Each row is a point. The last column is the point's height on a tilted bowl or saddle (a function of degree 2), plus a little noise. Count its main directions that bend up, bend down and stay straight.

Points (16 x 4)
[[  0.3   1.9   2.9   0.8]
 [  0.0   2.6   0.1   0.7]
 [ -4.9   2.6  -6.1   6.0]
 [  3.3  -2.0   2.2   0.7]
 [  1.1  -2.1  -1.4  -0.1]
 [  2.5   0.4   5.6   2.3]
 [  1.3  -0.3  -0.7  -0.1]
 [ -2.4  -0.1  -2.3   0.8]
 [  0.8   3.0  -4.5   3.0]
 [  0.5  -4.7   2.5   0.6]
 [ -3.7   1.2  -0.2   1.3]
 [  1.1  -1.3   0.2  -0.3]
 [ -3.0   0.3   1.6   0.8]
 [ -1.0   0.8  -4.6   2.0]
 [ -0.9   0.0  -0.8  -0.1]
 [ -2.0  -2.8 -10.4   8.6]]
Directions: 3 up, 0 down, 0 straight

Points (24 x 5)
[[ 0.2  1.4 -0.2 -1.2  0.4]
 [ 4.2  3.4 -1.8  2.5  0.9]
 [ 4.3 -0.7  0.1  3.2  0.2]
 [ 3.5 -0.5 -1.3 -0.3 -0.9]
 [ 4.8  2.3 -0.5 -1.4 -1.2]
 [ 2.9  1.0 -4.7 -3.1  2.9]
 [ 3.0  1.7  4.0  4.5  0.3]
 [-1.7 -1.7  1.1  5.8  2.5]
 [-4.9  0.9 -1.8 -1.6 -1.9]
 [-0.8  0.5 -4.7  0.3  2.6]
 [-7.9  3.7 -0.4  2.1 -8.5]
 [ 2.6 -5.3  0.0  0.5 -2.8]
 [-0.6 -5.9  5.4  3.2  6.7]
 [-3.5 -1.7 -1.6 -2.5 -2.3]
 [-0.3  1.1  3.3 -0.6  1.1]
 [-0.7  4.0 -2.0  0.0  1.4]
 [-0.3 -1.2 -0.6  0.7  0.1]
 [ 3.4  0.1 -1.5  1.1  0.0]
 [ 0.8  4.1  1.2  6.3 -1.6]
 [-1.2  4.4 -5.4  1.9  4.0]
 [-0.7  0.7  1.4  0.8  0.3]
 [-3.4  2.2  1.0  1.8 -1.5]
 [-4.2  5.3  3.7 -4.5  4.0]
 [-0.2  0.4  2.2  3.0  1.0]]
Directions: 2 up, 2 down, 0 straight

Points (43 x 7)
[[-2.4  0.1 -3.8 -1.1 -2.1  4.4  2.2]
 [-3.1  0.6  0.9  3.3  0.7  4.3  0.9]
 [ 0.5  1.8  0.0 -2.3 -0.1  0.0 -1.9]
 [-1.9  1.5  2.5  6.7  2.0  5.0  4.6]
 [-2.9  2.4  0.9  2.5  0.8 -3.6  1.2]
 [-0.6 -0.9 -0.2  6.9  2.1  0.5  4.0]
 [-1.8  0.7 -1.0 -0.6 -2.5  5.3  1.3]
 [-2.4  2.7  2.5 -1.0  1.2 -0.7 -1.5]
 [-3.5 -4.1  3.9  2.3 -2.2 -0.4  2.5]
 [-1.9 -0.3 -1.7 -5.0  2.2 -3.0 -1.2]
 [-0.1  0.4 -1.1 -1.1 -1.9  1.4 -1.0]
 [ 3.8 -1.5  2.4  0.7 -2.3  1.5  0.6]
 [ 0.7 -7.1 -1.1 -3.7  2.3  3.3  2.1]
 [ 2.2  0.0  3.2 -2.1 -3.6  1.0  0.2]
 [ 2.3  4.1  3.4 -0.4  2.6 -3.0  1.6]
 [ 0.6  1.2  0.5  1.5  1.2  2.7 -0.7]
 [ 0.6 -1.3  0.1  2.4  2.0  6.4  1.9]
 [-2.8 -1.9 -6.1 -2.4  0.7  0.3  1.7]
 [-2.4 -7.0 -2.1  3.0 -0.2 -2.8  3.5]
 [ 0.0 -4.0  2.1 -0.4  0.4  2.7 -0.7]
 [ 3.9 -3.4 -0.4  1.4 -1.3 -4.2  1.9]
 [ 0.2 -0.7 -6.8 -0.9 -1.4 -2.8  2.2]
 [-1.0  1.6  1.3  1.6 -2.9 -0.7  0.2]
 [ 8.6 -4.3 -1.0 -1.5  3.6  6.9  8.7]
 [-1.7 -3.3 -0.8  1.7 -4.2 -0.4  2.0]
 [-1.0  2.0 -1.6  0.8  0.4 -4.7  0.5]
 [-3.0 -4.0  2.3  0.9 -2.1 -1.3  1.1]
 [-2.1  1.5  2.7 -1.1 -2.4  1.9 -0.6]
 [ 0.2  3.6  8.3 -1.8  0.8  2.5  1.4]
 [-4.3 -2.8  1.8 -1.0 -0.4 -2.5 -0.2]
 [ 6.2 -1.1 -3.0  4.1  1.9  1.0  5.8]
 [ 2.1  0.5  5.8 -2.3  0.7  5.7  0.5]
 [-3.4  2.3 -1.0 -2.5 -0.3  2.1 -1.0]
 [ 1.0  1.7 -1.8 -8.6  0.5  0.7  1.1]
 [-5.9 -0.9  1.7  0.4 -1.8  2.7  1.5]
 [ 3.6  3.6  4.4  5.9  0.0 -0.4  6.1]
 [ 3.9  3.6 -6.0  1.3  5.2  1.5  7.9]
 [ 3.1 -1.5  0.5 -0.8  2.4  0.7 -0.9]
 [-3.4  1.7  3.1 -5.1 -1.2 -1.1 -0.3]
 [-0.7  1.2  0.8 -0.4 -3.1  2.5 -0.2]
 [-2.8  0.1 -1.3  0.3 -1.6 -1.3 -0.6]
 [ 2.3  3.2 -0.9 -0.2  7.5  0.0  4.1]
 [ 0.0 -8.2  0.9  3.8 -1.9 -0.4  4.6]]
Directions: 6 up, 0 down, 0 straight

Points (69 x 9)
[[ -2.1   5.7   3.9  -3.1   2.6  -2.6  -4.1   0.1  -5.6]
 [  0.0   3.1   3.8   4.4   4.5   0.4   0.6  -1.3   1.6]
 [  0.9   0.5  -0.2  -1.7   1.2   4.8  -2.5  -2.3  -3.1]
 [  1.8   0.8   2.2  -2.1  -2.1   1.3   1.2   0.2  -0.9]
 [ -0.2  -0.3  -1.8  -2.4   2.3   2.4   0.5  -2.1  -0.7]
 [ -4.1   0.4  -2.9   0.4  -1.8  -2.3  -7.8   5.7 -10.4]
 [ -3.4  -0.3  -2.0  -1.7   0.7  -1.5  -0.7   3.0   0.4]
 [  1.4  -2.2   1.0   0.7  -2.2   0.2  -0.7  -2.0   0.4]
 [  4.2   1.8   0.8   3.4   3.6  -0.8   3.7  -0.6  -1.7]
 [ -4.4  -2.7  -0.5  -2.6  -3.8  -2.1   1.4  -5.9  -4.6]
 [  0.1   2.0   3.7  -0.1  -0.4  -1.9  -0.1   2.2  -1.7]
 [  0.5  -3.5   1.7  -0.8  -3.3   2.7   5.1  -0.8  -1.2]
 [  1.2   0.3   0.4  -1.2  -5.5  -0.2  -5.1   1.5  -1.2]
 [  0.6  -0.7   0.0  -2.5   1.8   1.7  -3.6  -1.3  -2.9]
 [  2.7   5.3   0.4  -2.1  -1.2   0.8  -7.2   4.9  -1.3]
 [ -1.3   1.0   3.4  -1.6  -0.6  -1.5  -1.5   3.4  -3.4]
 [ -7.1  -1.0   0.0  -3.5   3.2  -3.5   4.1   1.7   0.3]
 [  3.7  -1.7  -2.8   0.8   2.3   4.2   0.3   1.3  -3.8]
 [  3.1   1.0  -1.6   1.5  -1.5  -0.2  -4.3   0.3  -0.6]
 [ -2.2   3.1   1.3  -1.5  -6.4   0.8   0.3  -0.1  -2.0]
 [ -0.7   3.6  -0.7   1.4  -2.9   1.2  -3.1  -0.2  -1.1]
 [ -0.2   0.1   2.0  -2.7  -5.0  -2.1  -0.9  -1.3  -0.1]
 [  1.7  -1.2  -1.5  -1.1  -2.5  -7.8  -3.4   3.0   0.4]
 [ -1.0   3.4   0.1  -1.2  -5.3   1.6  -1.0   0.1  -1.0]
 [  2.9   0.1   2.1   6.1   1.5  -1.2  -1.0   0.0   2.3]
 [  1.0   0.3   0.9   1.3  -1.0   2.3  -4.5   5.3  -5.6]
 [  2.1  -2.3  -0.5   1.8   2.1   2.3  -0.7  -0.9  -1.1]
 [  3.0  -5.1   0.7   5.8  -2.1  -1.8   2.9  -2.9   5.7]
 [ -1.8   4.1   5.0  -4.0  -4.3   1.9  -4.7  -1.8  -6.6]
 [  2.6  -2.5  -0.6   4.1  -4.9  -2.5  -1.5  -6.1   2.2]
 [ -6.3   1.0  -2.4   2.8   0.2   3.0  -1.1   2.1  -3.2]
 [  2.0  -4.6  -2.1  -1.4   2.9  -0.1   0.6  -0.6   0.2]
 [  0.5   0.5  -1.8  -0.4  -0.1  -2.3   3.8  -0.1   0.0]
 [ -1.9  -0.7  -4.9   6.3   0.9   1.2  -0.4  -1.3  -1.9]
 [  0.4   0.7   1.2   1.1  -0.7   1.0  -2.3   5.0  -3.1]
 [  2.4   0.8  -0.1   1.2  -1.4  -3.5   0.7  -2.8   1.3]
 [  3.2  -0.4  -4.4   1.3   0.3  -0.6  -4.4  -4.9  -2.7]
 [ -2.0   2.4   1.9  -0.8  -4.1   1.0   0.1  -2.0  -2.5]
 [  0.2   3.7   2.3   5.7  -3.9  -1.9  -2.3   2.3  -0.6]
 [ -0.2   2.3  -3.6   0.4  -1.1   6.9  -5.3   2.7  -6.2]
 [  0.8   2.4  -2.4  -0.8  -0.5  -4.1  -3.3  -4.6  -1.7]
 [  1.8   0.8   4.2  -4.5  -5.4  -3.6   1.3  -1.8   1.4]
 [ -4.1  -1.8   2.5   1.5  -1.6  -3.9   4.1   1.8   0.3]
 [ -0.2  -3.7  -1.2   5.5   4.4  -1.4   3.1  -1.8   3.6]
 [ -1.9   4.6  -0.8   4.4  -0.9  -3.5  -0.1   0.2  -2.1]
 [  3.5   4.1   9.4  -0.5  -0.5  -2.5  -3.3   1.6  -1.9]
 [  0.9   3.6   0.5   1.3  -6.1   0.1  -3.9   2.2   0.4]
 [  1.2   0.6   1.6   4.9   1.7   1.0   3.5  -1.3   0.1]
 [  2.8   2.8   5.9  -3.0  -3.6  -0.1  -3.7   2.8  -1.5]
 [ -4.5   2.1   2.3  -5.7   7.6  -0.3  -3.0  -6.8  -2.9]
 [  0.0   2.2  -0.5   1.6  -1.9  -4.3  -1.2   1.7  -0.4]
 [  6.2  -3.5   2.9   1.5  -3.0   1.9   1.4   4.0   1.3]
 [  4.4  -0.8   1.2  -0.6   2.9  -4.3  -3.1   2.7  -2.1]
 [  7.3   4.4   2.6  -2.5   0.2  -0.5  -2.4   0.2   2.1]
 [  0.6  -3.1   3.0   2.4   2.2   2.6   1.1   1.8  -1.3]
 [ -0.1   3.6   5.4  -1.1  -4.9  -4.5   0.4  -4.1  -0.3]
 [ -1.1   2.1  -1.8   8.6   3.5   4.4   5.1  -5.9   0.5]
 [ -2.7  -4.7  -2.8  -5.4  -3.3  -4.4   2.7  -6.1  -4.0]
 [  0.7   1.2   3.9   0.1  -3.9   0.7  -1.9  -2.5  -0.1]
 [ -1.7   1.8   2.3   3.3  -0.6   1.1  -0.2  -1.2  -0.6]
 [  1.6  -1.6   0.9  -3.8  -3.2   1.2  -1.5   0.9  -0.9]
 [ -1.6   1.9   4.3  -3.9  -1.7   1.1   1.9  -2.4  -5.0]
 [ -5.2  -4.8  -2.8   3.3   0.3   1.1  -3.8  -3.4  -3.2]
 [  0.1  -3.3  -0.7   1.0   0.9   2.7   1.1  -2.8  -0.9]
 [ -1.1   3.1   4.4  -1.6  -2.7   0.7  -1.0   5.1  -4.6]
 [ -0.3  -3.4  -3.6   4.1   3.2  -5.5  -4.3   4.2  -4.3]
 [  0.7  -1.1   1.2   2.9   3.1  -0.3   3.0   1.9  -0.2]
 [  3.3   3.8   1.0   5.2  -1.1   0.4   1.6  -4.0   2.8]
 [ -2.9   2.4  -1.3   0.7   0.2  -0.1   0.0  -0.9  -0.6]]
Directions: 3 up, 5 down, 0 straight

Points (73 x 9)
[[ 0.2 -2.1 -0.5 -0.2  2.5  1.6 -0.5  2.4  0.7]
 [ 7.4  0.9 -5.5 -8.1  2.6  1.1  6.3 -4.4 -2.6]
 [ 5.3  3.0 -3.8 -0.9 -0.2  3.5 -1.9 -1.0 -0.3]
 [ 2.4  1.1  1.8  0.7 -4.8  1.1  1.9  3.3 -2.9]
 [-3.0 -4.8 -1.7  2.0  0.1 -1.3  3.6  0.8 -3.8]
 [ 0.8  0.9 -1.7 -0.8  1.4  1.8 -2.3 -2.6  1.7]
 [-2.5 -2.0  0.8 -2.2  0.2  5.7 -2.5  1.2 -0.6]
 [-4.4  2.4 -1.5  1.9 -1.1 -3.4  1.5  1.5 -1.2]
 [-2.1  0.1  3.5  1.1 -3.1 -2.9 -0.3  2.0 -2.0]
 [ 3.1  2.7  0.6 -0.5  0.6 -2.6  5.3  1.1  0.5]
 [-0.8 -1.8 -4.6 -5.5 -0.1 -5.0 -0.1 -0.1  1.9]
 [ 0.9 -0.4  0.2 -2.9  0.5 -2.9 -1.8  2.9  2.0]
 [ 4.6 -1.2  2.4  1.5 -0.8 -1.7 -0.3  1.5  0.3]
 [-1.1 -3.1  0.1 -1.5 -0.5 -0.3 -0.2 -0.9  1.1]
 [ 0.1 -0.5 -1.9  0.2 -2.7 -0.4 -3.3 -0.6  0.5]
 [-0.2  5.5 -3.6  1.1 -3.9  6.3 -4.0  2.4 -4.6]
 [-4.3 -7.5 -2.3 -0.2  0.3 -0.1  4.3 -1.4 -4.3]
 [-4.1  0.7 -1.2 -0.9  0.2  0.2  7.0  0.9 -0.7]
 [-3.6  3.2  7.1  1.6 -0.3  2.1 -1.0  0.4 -3.1]
 [ 1.3  1.6  1.6  3.0  4.7  0.7  0.9 -1.9  0.7]
 [ 0.2  1.0  2.4  3.5 -6.4  0.9  0.9 -0.5 -1.6]
 [ 2.4  0.7 -3.6 -3.4 -1.3 -1.8  0.8  0.2 -0.1]
 [ 3.4  1.7  7.8  1.7  0.8 -0.7  1.7 -6.1  0.1]
 [-1.4 -2.7  3.3 -2.4 -0.5 -3.9 -2.9  1.1  2.8]
 [-4.0 -1.8 -5.4  1.8 -0.2  1.0 -1.0  0.1 -0.4]
 [ 0.6 -0.6 -1.3  0.6  2.7 -3.1  3.3  6.1 -4.7]
 [ 1.5 -2.6 -0.6  0.8  6.0 -1.0  3.8  6.5 -3.0]
 [ 1.9  1.7  2.3  0.1 -0.3  0.9 -0.8 -0.2  0.5]
 [-1.5  9.3  5.2 -1.5  3.8  0.5  3.3 -0.9  2.4]
 [-1.0  0.9 -0.3 -6.8 -0.2  0.0 -0.2 -4.1  2.4]
 [ 2.7  2.4  0.2 -0.8 -0.4 -1.0 -2.3 -1.7  0.8]
 [ 3.6 -0.3 -1.2  2.4  5.9  1.5 -1.0  3.8  2.3]
 [-0.1 -1.4 -0.3 -1.4 -3.5 -4.2 -3.5  2.1  0.5]
 [ 1.3  3.2  0.2 -1.1 -3.3 -0.5 -4.2  0.0 -1.6]
 [-2.8  2.4  1.0 -0.3 -0.8 -0.1 -2.9 -1.6  1.1]
 [-2.0 -4.9 -1.9 -3.8 -1.3 -3.5  7.0  8.9 -9.7]
 [ 2.3  0.2 -3.0  0.0  0.1 -6.0  0.8  0.4 -0.1]
 [-3.1 -1.0 -3.4 -6.3 -2.7 -3.3  0.3  2.1 -0.4]
 [ 2.6  0.4 -4.3  0.4 -0.2 -0.8  2.7  0.0 -1.6]
 [ 3.7 -2.8  0.4 -1.7 -3.2 -1.1 -2.1  1.7  1.2]
 [-0.4 -1.1  0.3 -0.1 -0.8 -7.3  0.1  0.9  1.2]
 [-0.9  4.1 -0.6 -1.4 -2.6 -4.1 -1.5 -3.5  4.1]
 [ 2.0 -1.8  3.5 -0.1  4.9  0.3  4.8  1.7  1.8]
 [ 1.2  5.1  4.0  2.5 -1.1 -2.1  1.8  3.7 -5.4]
 [ 1.5 -3.1  5.6 -2.6  0.1  7.1  6.5  1.4  6.9]
 [-1.5  0.6 -0.2 -0.5 -2.9 -5.5  3.1  2.7 -1.6]
 [ 0.7 -4.0  0.3  0.4 -5.3  0.2 -1.2 -6.5  1.2]
 [ 0.6 -3.2 -1.4 -1.9 -3.9 -0.4 -1.8  5.7 -2.7]
 [ 3.7 -0.5 -3.1  4.9  1.2 -1.6  0.9  0.7 -2.3]
 [ 3.5 -2.4  3.4  2.2 -0.4 -0.3  4.3  0.1  0.5]
 [-3.0 -1.9 -2.5  2.0 -3.4  1.7 -3.0  2.9 -2.4]
 [ 1.8 -3.9  1.2  1.4  4.8  3.2  0.8  3.2  2.6]
 [ 1.1 -2.0  3.5  0.9 -1.6 -4.0  0.0 -4.3  1.6]
 [-3.8 -1.4  5.9  3.1  3.6 -0.9  5.3  2.9 -5.5]
 [ 2.3 -0.3  3.9 -0.3  1.7  2.2 -1.5 -3.3  1.8]
 [-3.2  3.6 -3.5 -5.9  0.8 -1.8 -2.1  7.4 -4.7]
 [-2.2 -0.3  1.8  2.0 -3.3 -4.9 -0.6 -2.5  1.8]
 [ 2.6 -2.0 -2.9  2.2  2.0  1.3  1.7  4.2 -1.4]
 [ 3.5  1.8 -1.4 -3.7 -3.8  1.1 -1.0  0.4 -1.5]
 [ 0.2 -0.1  3.7  1.7 -0.1 -3.4  2.4  1.1 -1.0]
 [-2.4 -3.4 -1.5 -1.2  0.0  3.0 -0.9  0.1 -0.2]
 [ 4.2  7.1 -2.5  1.6 -3.6 -2.2 -3.5 -0.8 -4.3]
 [ 1.9  3.9 -2.8 -3.5 -1.4 -3.1  1.1 -0.2  1.1]
 [ 1.9 -4.4  0.0 -2.5  2.2 -3.1  1.5 -3.8  1.9]
 [ 3.3 -1.1  1.6 -9.5  0.3 -1.4  1.8 -0.4  6.3]
 [ 5.1 -1.9 -1.7 -0.6  0.9  3.7 -2.4  0.3  3.4]
 [-2.2 -3.4  1.7  4.8  1.3 -0.6  2.9  2.2 -4.4]
 [-0.5 -4.0 -0.7 -0.4  4.5  0.7  0.8 -1.0  0.4]
 [-1.2 -3.6  2.2 -0.4 -4.9 -5.8  0.4  0.9  0.5]
 [ 0.3  2.3 -2.4  0.1  0.7 -4.4 -5.4  3.1  0.8]
 [ 2.8  1.0 -0.6 -0.7 -4.9  2.0  1.3 -4.2  0.3]
 [ 1.1 -4.5 -3.0  2.4 -1.4  2.2  1.0 -4.0  0.8]
 [ 0.2  7.8 -4.1 -0.2 -4.5 -0.8  3.1  4.8 -7.5]]
Directions: 3 up, 4 down, 1 straight

Points (69 x 9)
[[-0.4 -2.5 -1.2 -1.0 -0.3  3.0  1.2  1.1 -0.4]
 [ 3.7 -1.7 -0.5  1.7  0.0  0.7 -4.0  0.8 -1.0]
 [-0.2 -2.3 -0.5  5.4 -0.1  1.7 -4.2  0.7 -1.7]
 [ 1.2 -0.7  1.3 -2.8 -1.0  3.9 -2.4 -0.1 -1.2]
 [ 0.6 -4.2  2.8 -3.6 -1.5  4.4 -1.7  1.8 -0.7]
 [ 1.8  0.2  0.6  1.2  8.3 -3.4  6.2  0.8 -5.7]
 [ 1.5 -2.4  4.8 -0.8 -3.0 -0.3 -3.4 -0.7 -1.8]
 [ 3.6  1.5 -4.2  1.6 -1.5 -0.6  0.2  2.4 -0.5]
 [-2.1  1.4  0.4 -2.4  0.7 -5.6  2.6 -2.0 -3.1]
 [-0.7  1.9 -0.9  3.2  4.2  0.6 -0.3 -1.1 -1.7]
 [ 3.3  0.7 -1.2  7.3 -2.6  1.6 -2.5  3.5 -3.0]
 [ 1.9  1.0 -2.0  0.8 -0.3  3.5  0.9  0.5 -1.1]
 [ 2.8 -2.1 -1.0 -0.3 -0.9 -2.6  2.2  1.4 -0.9]
 [ 3.2 -4.0 -5.1  3.6  1.0 -1.0 -5.7 -3.5 -2.6]
 [-4.0  1.4 -0.1 -2.2  4.3 -2.6 -0.5 -0.3 -2.7]
 [ 5.4 -1.0 -1.3  0.1 -3.8  1.1  0.6  2.4 -1.9]
 [ 2.5 -1.5 -1.3  4.1  2.2 -0.2  4.2 -0.8 -1.9]
 [-0.9 -0.5  3.6 -4.5 -1.2  2.2  0.6 -2.0 -1.5]
 [-4.4 -4.0 -1.1  0.3 -6.0 -1.0 -2.5 -2.1 -1.9]
 [-3.9 -1.0 -2.7  0.0 -3.5 -0.1  4.9  5.0 -4.1]
 [ 0.7  1.5 -1.4 -4.2  1.9 -1.2 -1.4 -5.6 -2.8]
 [ 2.8  0.0  2.7 -1.8  2.2 -1.5 -0.1  0.3 -1.0]
 [-1.1 -0.8 -4.7 -3.1  0.0  0.1  1.8  2.6 -1.5]
 [-0.9 -0.5 -3.3 -0.9  1.3  0.0 -0.2  3.5 -0.3]
 [ 0.6 -0.5  3.1 -2.2  2.9  0.7  3.1 -7.6 -2.4]
 [ 3.4 -1.6  0.9  3.4 -3.7 -3.2 -3.2  3.0 -2.6]
 [-2.8 -0.6 -0.3  2.0 -5.5 -0.5 -1.1  6.0 -3.9]
 [ 1.1  1.6  4.7 -1.8 -1.2  1.0  1.3  0.1 -1.7]
 [ 1.9 -1.8  5.8 -0.8  0.1  0.2  1.6 -5.7 -1.3]
 [ 0.3  0.9 -1.6 -1.8 -3.7  0.1 -0.4  1.8 -1.5]
 [ 1.0 -3.6  0.7  0.4  3.4  1.8 -1.2  1.5  0.0]
 [-0.7 -3.2  0.1  0.2 -1.5 -1.0  9.6  2.0 -5.1]
 [ 4.6 -3.2 -1.4  2.5  1.2 -1.9 -1.0 -0.4 -1.3]
 [-0.2 -5.2  8.0  3.3  2.3 -1.0 -0.5  7.4 -6.1]
 [-0.3 -4.2 -5.1 -0.8 -2.7  1.0 -3.5  0.1 -0.9]
 [ 1.3  2.5 -0.8  4.0 -1.4  1.7  6.2 -3.7 -1.6]
 [-0.5  0.0 -1.7  1.3 -1.3  2.8 -2.8  1.3 -1.1]
 [ 1.9  0.3  1.0  1.1 -2.2 -8.7  3.1 -2.2 -3.3]
 [-3.5  1.3 -1.3  0.0  0.0 -2.1 -1.5  0.9 -1.3]
 [ 2.0 -3.4  0.4 -0.7 -0.8 -4.2 -2.6 -0.3 -1.3]
 [-1.3  3.5  1.5  1.9 -4.5  2.5  1.1 -1.4 -2.0]
 [ 6.9 -1.5 -5.3 -3.8 -3.3  3.3 -0.6  3.0 -4.0]
 [-4.4 -0.7  2.2 -5.0 -2.9 -1.2 -4.5  4.9 -4.4]
 [-1.6 -0.5 -1.4  1.0  2.1 -1.3 -1.5  0.2 -0.4]
 [-0.1  0.5  0.1  0.7  5.7 -0.4  2.0  5.1 -1.1]
 [-0.3  2.6  7.2  1.3  5.3 -3.3 -0.6  1.2 -4.5]
 [-2.7  3.7 -1.8 -1.8  0.6  0.1 -1.4 -0.5 -2.1]
 [ 0.9  7.3 -3.9 -1.5 -1.3  5.9 -3.9 -3.4 -8.4]
 [ 3.5  0.7 -2.5  2.3  0.0 -0.1  1.4  0.4 -0.5]
 [ 1.5  5.2 -6.5 -1.3  5.1  3.0 -0.8  3.2 -2.7]
 [ 4.2 -3.3  2.0  3.1  6.6  0.4 -4.3 -1.1 -3.4]
 [-0.7  1.0 -4.9 -2.4  3.1  2.8 -1.5  1.2 -1.4]
 [ 0.8  2.8 -2.5 -0.3 -2.0 -2.3  1.7 -0.9 -0.9]
 [ 4.4  6.6  5.0 -4.0  2.4  2.8  1.1 -1.9 -6.0]
 [-3.1 -1.0  3.5  7.3  1.3  5.2  1.8  2.4 -4.3]
 [-1.8  2.4  2.4 -2.5 -5.5 -2.9 -5.1  0.1 -5.1]
 [ 2.6  3.0  0.5  3.0 -2.9  1.8 -9.9  2.9 -6.8]
 [ 4.5  2.2 -1.5  2.6 -0.6 -1.5  2.4  4.4  1.0]
 [ 4.2 -2.3  2.0 -3.5  3.3 -3.1 -2.1 -1.6 -2.0]
 [-3.4 -0.9  3.4 -0.5 -3.4  3.7 -2.0  1.6 -2.4]
 [ 2.9 -1.3  1.2  1.5 -2.4 -0.7 -2.4  1.7 -1.2]
 [-3.9 -3.9 -0.7 -2.8 -1.2 -2.0  0.2  0.3 -1.1]
 [ 3.3  5.0 -3.1 -2.0  1.1 -0.3  2.1 -2.3 -2.4]
 [-2.2 -4.8 -0.7  0.1  0.4 -2.0  0.9 -6.3  0.6]
 [ 7.2  0.0 -5.5  2.8  1.2  2.0  0.3 -5.5 -5.2]
 [-5.2 -6.2  1.7 -4.8  2.1  1.7 -1.0  2.9 -0.1]
 [-1.9 -2.1  1.4 -2.0 -3.7  3.0 -1.8 -6.1  0.5]
 [ 1.6  2.2  0.0  0.8  3.1  0.4 -2.6  3.0 -0.4]
 [ 1.9 -2.2 -3.4  0.9  2.8 -2.9 -2.7 -4.0 -1.7]]
Directions: 1 up, 6 down, 1 straight
